Each row of a before or after table is a point. One or more steps were done to the points. Then noise was added and the rows were shuffled. The steps act on columns, c1 being the first. Name the steps. A step turns or swaps two columns, mirrors them in a line or flattens them onto one, adds a multiple of one to another, or multiplies or shifts one. Angles are multiples of 10 degrees, from the lower column toward the higher: turns from -170 to 170, lines from 10 to 170 but not 90. Use the fewest steps. Two steps may share a column if one is a turn and the other turns, adds or multiplies; they go together, in the order done. Otherwise the lowest column goes first.

Before:
[[-4, 20],
[59, -62],
[1, 26],
[-6, 38],
[-1, 38],
[-11, -93],
[-32, -10],
[0, 27],
[-4, 13],
[-32, 6],
[29, 15]]
After (11 x 2):
[[42, 18],
[7, 16],
[22, 37],
[19, -63],
[22, 24],
[8, 18],
[-25, 5],
[27, 37],
[-42, -12],
[20, 28],
[-77, -94]]
Steps: add 0.7 times c2 to c1

Before (11 x 6):
[[-57, 45, 34, 7, -19, -32],
[29, -35, -76, -82, -14, 22],
[-2, -1, -15, 54, 51, -55],
[-1, -16, -9, 36, -1, -10],
[21, -23, 15, 15, 21, -10],
[50, -23, -50, -45, 10, 21],
[-60, -2, 44, -1, 23, -7],
[-6, -28, -2, 66, 9, -19],
[-75, 2, 14, -10, 23, -17],
[18, -54, -8, 11, 3, -57],
[71, -20, -38, -70, 3, 9]]
After (11 x 6):
[[-5, -96, 22, -16, 22, -76],
[0, -70, 12, -15, 68, -46],
[40, 48, -56, 28, -3, -13],
[24, -11, -4, -2, -63, 46],
[-18, 31, -32, -41, -54, 36],
[16, -51, 22, -4, 51, -46],
[6, 40, -19, 54, -5, -2],
[21, -8, -15, -10, -73, 10],
[0, -16, -53, 53, 13, -11],
[17, 2, -18, 27, 26, 15],
[-2, 25, -6, 35, -2, -4]]
Steps: swap c1 and c5; turn c2 and c4 by -60 degrees; swap c3 and c6

Before:
[[-35, 39, 15, 32, -10, -40, -1, 33, 3, 12, -32],
[-29, 38, 1, -17, -13, 6, -54, 30, -11, -27, -13],
[1, 28, 2, 44, 1, 27, -6, -41, -36, 11, 9],
[20, 21, -32, -13, -5, -15, -9, 16, -22, -2, -40],
[-13, 15, 22, -27, 6, 28, -15, -37, -24, 25, -61],
[24, 15, 27, -10, 19, 23, -17, 12, -36, 17, -48],
[-28, 1, 20, 9, 20, -38, -63, 5, 8, -2, 10],
[-11, 16, -23, -5, 21, 3, -7, 34, 24, 25, -28],
[14, 44, -10, -26, -34, -5, -21, 13, -24, 8, 13],
[-3, 41, 19, 83, 10, -24, -23, 0, 62, -6, 5],
[-6, 35, -6, -27, 13, 9, 4, -3, -5, -21, 4]]
After:
[[20, 26, -31, -8, -7, -47, -12, -14, -23, -4, -39],
[0, 37, 3, -6, 30, 82, 45, 28, -36, 12, 9],
[24, 20, 27, -19, -21, 69, -11, 7, -35, 18, -48],
[-35, 51, 16, -2, -20, -119, 32, -29, 3, 14, -31],
[-11, 22, -24, -7, -41, 10, -6, -6, 26, 26, -28],
[-3, 53, 18, -23, -7, -73, 83, 7, 61, -5, 5],
[-30, 49, 1, -54, -15, 18, -17, -29, -11, -26, -14],
[-28, 1, 20, -63, -17, -114, 8, 12, 9, -2, 11],
[-6, 44, -5, 3, -7, 27, -27, 12, -5, -21, 5],
[-12, 20, 21, -16, 24, 84, -28, 28, -25, 24, -60],
[14, 57, -8, -21, 11, -15, -25, -35, -24, 8, 13]]
Steps: multiply c2 by 1.3; swap c4 and c7; turn c5 and c8 by 130 degrees; multiply c6 by 3

Before, 11 rows:
[[-1, -16, -7, -31, -10, -23, -2, 25, -12, -22, -38, 5, -34, -7, -40, -2, 22, -15],
[-24, -21, -35, -24, -17, -13, -5, -10, 41, 20, 20, -32, -35, 6, -46, 16, 8, 20],
[14, -8, -23, -17, -28, 4, -27, -30, -22, 30, 35, -3, 16, 28, 15, 18, -14, 32],
[18, 3, -9, 31, 28, -10, 10, 7, -6, -29, -1, 22, -22, 8, -30, -14, 22, 20],
[31, 0, 8, 19, -21, 32, -16, 7, 18, -32, 35, -4, -12, -6, -21, 10, -17, 9],
[13, 10, -5, 46, 27, -29, 9, -5, 14, 40, 21, 20, 4, 3, -13, -34, -8, -26],
[39, -28, -20, 13, 31, 2, -11, 20, -31, 41, 24, 3, 37, -29, 3, -11, 10, 0],
[-6, -5, 23, -21, 25, -20, 49, 3, 37, -6, -36, -5, 14, 2, 3, -12, 10, 16],
[-8, 15, 15, -12, 18, -30, 10, 22, -20, -26, 26, 14, 32, 13, -30, 41, 21, 47],
[1, -23, 30, -28, -24, 32, 12, -37, -35, -32, 17, -14, -37, -46, -28, -24, -4, -17],
[-11, -14, 2, 11, 34, 37, -10, -41, -40, 5, -35, -47, -1, -29, 26, 32, 28, -20]]
After:
[[15, -15, -23, -16, -27, 5, -18, -29, -30, 31, -36, 5, 0, 28, 11, -20, -10, 29],
[1, -23, 31, -28, -23, 30, 21, -37, -26, -33, 4, 48, -2, -46, 23, 10, 9, -14],
[-11, 2, 4, 8, 34, 37, 4, -41, -41, 4, 8, 122, 2, -32, -29, -80, 31, -21],
[32, -5, 9, 21, -21, 34, -21, 8, 12, -33, -14, 12, -2, -4, 26, -14, -15, 10],
[-24, -15, -33, -23, -14, -13, -20, -13, 35, 18, 13, 86, 0, 5, 35, -48, 20, 20],
[39, -21, -19, 14, 32, 2, 0, 18, -34, 40, -21, -4, -2, -28, 7, 14, 22, 1],
[17, 16, -9, 29, 29, -9, 13, 8, -3, -30, 19, -56, -1, 8, 14, 36, 16, 18],
[-8, 1, 21, -21, 25, -19, 35, 4, 50, -6, 27, 18, 2, 1, -19, 5, 12, 16],
[-8, 26, 15, -13, 17, -27, 18, 25, -17, -26, 1, -54, 2, 14, 25, -25, 12, 49],
[13, 4, -6, 45, 27, -29, 2, -5, 16, 42, -9, -44, -1, 3, 17, 52, -14, -26],
[1, -6, -7, -30, -10, -22, 2, 24, -11, -22, 52, -11, 1, -8, 5, 4, 28, -15]]
Steps: turn c2 and c17 by -30 degrees; turn c7 and c9 by 20 degrees; turn c11 and c15 by 140 degrees; multiply c15 by 0.7; multiply c12 by 3; turn c12 and c16 by 160 degrees; multiply c13 by 0

Before, 12 rows:
[[-79, -58, -19, 12, 11, 13, -100, -48, -10, 48, 15, 18, -15, 17, -20, -7, 42, -61, -7, -65, 41, -22, 7, 41],
[-31, -66, -1, 44, -13, 58, -89, -23, -38, 56, 7, 6, -25, -10, -22, -7, 80, -21, -12, -68, -18, -58, -3, 3],
[14, 30, 18, -17, 14, -29, 5, 54, 64, 3, 17, 50, 0, 14, 58, -19, -16, 9, 19, 3, -51, 73, -53, 30],
[44, 37, 8, -58, 43, 38, -22, 11, 54, -28, 5, 1, 32, 21, -13, -2, -13, -9, 3, -1, -31, 45, -30, 27],
[-68, -46, -16, 26, 53, 26, -49, -23, 11, 14, 27, -25, -33, -29, 17, -14, -7, -40, 30, -17, -30, -67, -31, 9],
[19, 30, 41, -49, 17, 8, -21, 35, 15, -32, -7, 75, 45, -1, -8, -29, -33, -18, 7, 18, -34, -13, -45, 67],
[19, -16, 1, -17, 47, -40, -25, 20, 48, -11, -17, 40, 19, -26, 36, 27, -11, 43, 18, 34, -10, 19, -5, 9],
[6, -2, -23, -29, -30, -12, -33, 22, -16, 40, -65, 8, 30, 66, 67, -43, -24, 31, 43, -4, 30, 2, 12, -39],
[-56, -57, 4, 50, -19, 56, -66, -88, -23, 35, -10, 19, -28, -17, -15, -30, 26, -62, 1, -38, -19, -12, 53, 15],
[-1, 7, 15, -22, 27, -5, -14, 69, 21, -4, 40, 18, 75, 11, 32, 17, -19, -7, 44, 47, -42, 42, -7, 20],
[-8, 15, -38, -78, -17, 14, -39, 40, -5, 20, -7, 55, -6, 15, 32, -64, 16, 26, 22, 33, 18, 32, 23, -34],
[-51, -43, 17, 31, 29, 20, -92, -20, -5, 21, 7, -38, -19, -29, 13, -34, 24, 20, 59, -16, -11, -11, -4, 69]]
After:
[[-72, -45, 20, 28, 60, 26, -42, -34, 11, 12, 32, -27, -32, -45, 17, 59, -11, 38, 31, 33, -31, 30, -30, -2],
[46, 40, -3, -56, 40, 34, -25, 21, 55, -22, 8, -10, 30, -20, -10, -38, -10, 7, 4, -3, -28, -17, -33, -26],
[19, 31, 3, -51, 14, 8, -20, 26, 11, -32, -8, -49, 48, -31, -5, -10, -36, -55, 7, 4, -35, 50, -42, -70],
[-54, -42, 23, 28, 31, 19, -92, -38, -8, 21, 12, 34, -15, -34, 13, -7, 19, 21, 57, 46, -9, 37, -4, -58],
[-54, -57, 26, 53, -15, 58, -68, -77, -22, 37, -13, -67, -26, 55, -21, 0, 28, 20, 5, 30, -18, 23, 51, -3],
[3, -5, 50, -26, -28, -15, -29, 60, -14, 39, -64, 24, 28, 59, 67, 2, -22, -26, 40, 37, 27, 2, 13, 36],
[15, 30, 6, -15, 14, -26, 6, 49, 67, 2, 14, -17, -6, -32, 58, -74, -18, -49, 17, 46, -48, -16, -55, -29],
[-35, -73, 5, 46, -12, 60, -89, -23, -36, 55, 7, -20, -24, 17, -23, 46, 80, 9, -7, 43, -20, 30, -1, 16],
[1, 5, -20, -18, 26, -5, -10, 61, 22, -6, 40, -13, 74, -54, 34, -38, -18, -10, 45, -15, -41, -17, -11, -32],
[-6, 11, 73, -76, -13, 12, -38, 42, -7, 22, -12, -8, -6, -4, 29, -27, 14, -66, 21, -21, 23, -17, 25, 21],
[20, -18, -25, -18, 46, -39, -21, -1, 47, -16, -20, 18, 19, -66, 35, -5, -12, -56, 16, -3, -5, -20, -4, -24],
[-78, -61, 18, 12, 6, 9, -96, -28, -8, 49, 16, -60, -14, 38, -23, 26, 42, 14, -10, 61, 44, 4, 4, -15]]
Steps: turn c3 and c16 by 120 degrees; turn c16 and c22 by 120 degrees; turn c8 and c14 by -40 degrees; add -0.7 times c5 to c14; turn c12 and c18 by -120 degrees; turn c20 and c24 by -160 degrees; add 0.7 times c15 to c20
